Each point is reached from the start by the listed moves, each made once or not at all, plus a little noise. Is the number of moves made odd or even? Then give how often each move was made.
In the rows, 128 means zero.

Moves:
(1): [163 154 135 212 100]
(2): [ 94 126  75 203 167]
Start: [132 101 136 133  99]
Points:
[167 129 146 217  70] -> odd (1, 0)
[132 101 138 132 100] -> even (0, 0)

Moves:
(1): [176 124 114 150 170]
(2): [104 144 126 181 148]
(3): [113 118 122 116 163]
(4): [114  81 117 136 132]
Start: [122 143 133 109 150]
Points:
[ 83 107 117 173 172] -> even (0, 1, 0, 1)
[139  81  99 124 230] -> odd (1, 0, 1, 1)
[130 104 107 187 216] -> odd (1, 1, 0, 1)
[121 139 134 101 143] -> even (0, 0, 0, 0)
[131 145 107 180 249] -> odd (1, 1, 1, 0)

Moves:
(1): [135 155 119 141 133 124 130 112 106 153 159]
(2): [131 116 105 112 114 141 128 163 135 159 141]
(3): [105 121 123 129 145 122  88 119 110 133 110]
(4): [139 133 104 149  69  94 116 135  90 140 121]
(5): [134 149 124 159 123 136  96 133 139 121 139]
(6): [141 136 137 107 136 186 140 118 113 107 127]
(7): [120 109 187 145 131 147 129 122 136 158 126]
(8): [157 150 140 121 144 111 111 156 106 125 120]
Start: [120 113 101 157 135 163 110 123 140 164 110]
Points:
[137 139  71 209  70 137  66 135 111 169 114] -> even (0, 0, 0, 1, 1, 0, 0, 0)
[141 153  80 204 103 113   7 155  73 170  88] -> even (0, 0, 1, 1, 1, 0, 0, 1)
[169 115 134 151  89 202  94 179  80 212 106] -> odd (0, 1, 0, 1, 0, 1, 1, 1)

Moves:
(1): [ 97 124  96 140 124 105 122 126 168 118]
(2): [103 129  73 105 130 136 100 121 137 112]
(3): [ 86 127  95 133 144 133 123 121 137 126]
(4): [145 146 152 138 114 143 124 135 125 148]
(5): [129 123  95 122 143 127 136 148 138 135]
(6): [135 115 123 139 105 135 123 123 124 140]
(7): [ 95 110 114 120 122 120 119 146 150 129]
(8): [150 141 143 134 120 120 114 130  93 148]
(9): [138 189 147 108  95 140 146 115  69 145]
Start: [133 122  99 167 105 139 164 110 132 124]
Points:
[ 60 164  59 179  41 148 152 106 138 163] -> even (1, 0, 1, 1, 0, 1, 1, 0, 1)
[178 139 135 195  60 152 139 114  89 177] -> odd (0, 0, 0, 1, 0, 1, 0, 1, 0)
[ 85 180  94 154  68 164 165 116 102 161] -> even (0, 0, 1, 1, 0, 0, 1, 0, 1)
[ 99 178  50 158  20 142 116 110 101 170] -> odd (1, 1, 0, 1, 0, 1, 1, 1, 1)
[179 135 101 187  77 153 148 134 100 184] -> even (0, 0, 0, 1, 1, 1, 0, 1, 0)
[105 179   7 140  73 163 138  99  62 164] -> even (0, 1, 1, 0, 1, 1, 0, 1, 1)

Moves:
(1): [106 140 106 129 143 128 113 137 142 124 131 120]
(2): [170 152 138 118 105  94 165 130 121 119  99 141]
(3): [136  85 108 135 104 132 115 168  98 124 115 139]
(4): [135 153  84 114 144 128 100  92 107 158 149 129]
(5): [122 149 122 164 120 146 128 133 106 147 153 152]
(6): [130 123 144 147  92 132 133 128 124 151 121 115]
(7): [121 124 107 164 144  85 148 120 116 110 151 138]
(8): [132 141 159 140 149 136 123 146  96 112 120  95]
(9): [ 85 131 126 139 107 117 133  98 128 132  85 122]
(10): [119 129 159 157 128 132  96 138 157 118 133 151]
(11): [167 116 138 136 182 137 144 105  97 149  74 137]
(12): [154 100 129 153 125 151 137 116 146 108 145 110]
Start: [120 118 109 120 118 139 122 134 140 135 107 138]
Points:
[123 135 115 194 145 187 110 152 118 115 144 103] -> even (1, 0, 0, 0, 1, 0, 0, 1, 0, 0, 0, 1)
[137  49 140 249 161 134 120 128  81  91  32 132] -> odd (0, 0, 1, 0, 0, 0, 1, 1, 1, 1, 1, 1)
[152 132 139 231 162 137 159 129  39 164  86 135] -> odd (0, 0, 0, 0, 1, 1, 1, 1, 0, 0, 1, 0)
